Each row of a before or after table is a point. One or more steps were done to the points. Then noise was added and the rows were shuffled. The steps act on how far a point lies along the listed directions, d1 being the first. Name the steps. A step turns or swaps two directions, mirrors them in a line or flattens them onto one, adds a multiple of one to another, or multiplies one. Angles are multiples of 10 degrees, from the lower direction toward the higher: turns from -170 to 170, lines from 10 to 170 but not 90. Use the fewest steps. Two steps may share a direction if one is a turn and the other turns, adds or multiplies; they go together, in the order done. Otherwise the lowest direction goes first.
(in the rows, 128 means zero)

Directions:
(1): [ 82 112  77]
(2): [125  62 152]
(3): [181 110  86]
Before:
[[ 95  80 190]
 [153 106 114]
 [131 140 133]
 [122 140 182]
 [115 142 155]
 [159 140 116]
 [120  56 166]
 [160 148 162]
 [156 114 116]
 [128 144 121]
 [131 151 132]]
After, 11 rows:
[[114   9 175]
 [160 147 109]
 [129 144 123]
 [ 81  30 180]
 [143 137 118]
 [159 110 122]
 [129 153 119]
 [129 160 116]
 [106 136 133]
 [156  99 126]
 [104 122 140]]
Steps: flatten d1 and d3 onto the line at 110 degrees; multiply d2 by 1.6

Directions:
(1): [115 119  80 191]
(2): [208 125 124 142]
Before:
[[153 113 150 114]
 [177 120 127 150]
 [108 142  89 182]
 [174 112 132 121]
 [205 136 169 111]
 [153 121 106 163]
 [198 143 191  65]
 [169 164 190  24]
 [158  91  78 175]
 [182 128 111 135]
 [161 126 106 176]
 [153 160 205  62]]
After (12 x 4):
[[237 156 162  70]
 [119 126  98 182]
 [212 155 184  96]
 [104  92  74 175]
 [121 122 100 167]
 [240 135 154 119]
 [154 117 109 171]
 [168 108 113 145]
 [159 124  93 157]
 [211 129 134 158]
 [ 70 147 104 158]
 [162 110 137 132]]
Steps: turn d1 and d2 by -40 degrees

Directions:
(1): [ 92  54 102 129 172 105]
(2): [166 125 125  41 157 134]
Before, 11 rows:
[[156 157 124 189  88 160]
 [132 122 149 164 122 120]
 [ 92  98 104 115 151 132]
 [131  60  90  62 189 104]
 [ 75  77 115 176 147  73]
 [192 150 133  23 150 141]
 [128 155 149 167 110 124]
 [149 169 160 150  96 128]
 [137 132 110 158 129 110]
 [139 106  82  70 185 138]
 [ 65  99 113 172 145 108]]
After:
[[140 127 116 166 128 110]
 [113  59  98 101 176 102]
 [131 121 144 169 116 119]
 [ 59 101 114 197 135 101]
 [194 146 133   6 161 144]
 [130 109  84  91 177 136]
 [164 156 126 164  95 163]
 [ 57  79 123 211 138  74]
 [135 155 146 153 117 124]
 [ 77 104 103 130 140 132]
 [161 170 160 123 106 127]]
Steps: add -0.5 times d1 to d2

Directions:
(1): [118  65 117 188 113 141 132  58]
(2): [ 46 122  88 153 135  76 107 160]
(3): [151  86  60  77 149 103 179 123]
(4): [170 155 108 122 136  70  61  80]
(5): [ 97 161 157 103  72  83 179  84]
Before, 14 rows:
[[121 114 153 144 124 146 133  89]
 [121 116 111 111 133 107 157 146]
 [201  79  85 134 163 141  86  87]
 [128 188 103  75 136  86 109 142]
 [115 146 140 146 121 111  94 128]
 [191  97  83  81 170 139 113 136]
 [ 80 138 112 155 147 107 107 196]
 [218  74  87  68 161 149 189  79]
 [112 146 173 151 135 111  89 135]
 [ 95  90  64 192 148 110  27 130]
 [ 86 168 116 121 148 101 120 178]
 [119 145 145 109 122 145 127 115]
 [197  69  99 110 176 155  88 110]
 [129  95  82 175 171 149  57 159]]
After, 14 rows:
[[109 113  76 108 113  91 156  70]
 [128 148 109  92 131  88 133 147]
 [134 134 120  79 158  76 141 162]
 [111 119  53 111 169  76 127 193]
 [175 118 162 162 132 142  39  61]
 [172 151 164 168 118 129  37  62]
 [162  95 131 172 120 145  66  46]
 [150 149  77 124 169  90  36 160]
 [111 195  79  91 150  52  31 184]
 [161  98 213 233  96 206  89   5]
 [124 152 166 118 135 146 123 136]
 [101 113  61 103 157  86 157 149]
 [111 100 127 155 128 129 140 125]
 [124 129 132 104 126 149 143 111]]
Steps: add -0.7 times d2 to d3; turn d1 and d3 by -120 degrees; turn d4 and d5 by 40 degrees

Directions:
(1): [110 189 169 147  77  55 109 166 123 174 135]
(2): [167 190 127 144 165 176  91 167 193 140  88]
(3): [109 140 144 155 116 186 134  85  69 198  75]
(4): [139 118 121 203 131 151 111 197  60  86 144]
(5): [ 63 182  49 131 176 120 167 140 117 142 148]
(6): [148 184  90 145  83 140  78  55 120  89 165]
Before:
[[133 103 138 118  86  89 122 112 113 127 128]
 [ 68  95 166  98  85  49 171 113  90 180 124]
 [102  56 150 104 111  74 176 117 111 108 151]
 [138 136  96 164 151 181  83 113  88  84 140]
 [144 152  99 140 147 142 111 164 146  63 149]
 [151  79 134 158 132 137 114 152 120 106 136]
 [140  89 132  83 131 112 138  98 162  88 152]
 [140 118 135 115 130 114 142 139 111  96 128]
 [ 56 110 153 102 153 110 188 108  98 218 114]
 [116  99 154  92 113 131 141 132 150 142 111]]
After (10 x 11):
[[120 111 188  73  90  67 146  76 177 162 118]
 [ 70 138 166 127  69  61 146 109  81 188 117]
 [149 112 185   7 107 107 135  13 253 174  99]
 [161  87 183 111  67  89 101 102 132 139 109]
 [ 23 181  85 185 174 135 178 149  37 195 144]
 [144 127  92 211 175 171  82 210  72  42 164]
 [197  63 171 155 101 128  79 163 145  81 139]
 [148 128 152  95 123 111 131 115 137 109 120]
 [137  99 186  85  79 141 120  99 161 157  92]
 [113 154  82  79 167 120 139 119 192  94 146]]
Steps: flatten d1 and d2 onto the line at 140 degrees; turn d3 and d4 by 50 degrees; multiply d4 by 3; multiply d5 by 3; multiply d6 by 0.4
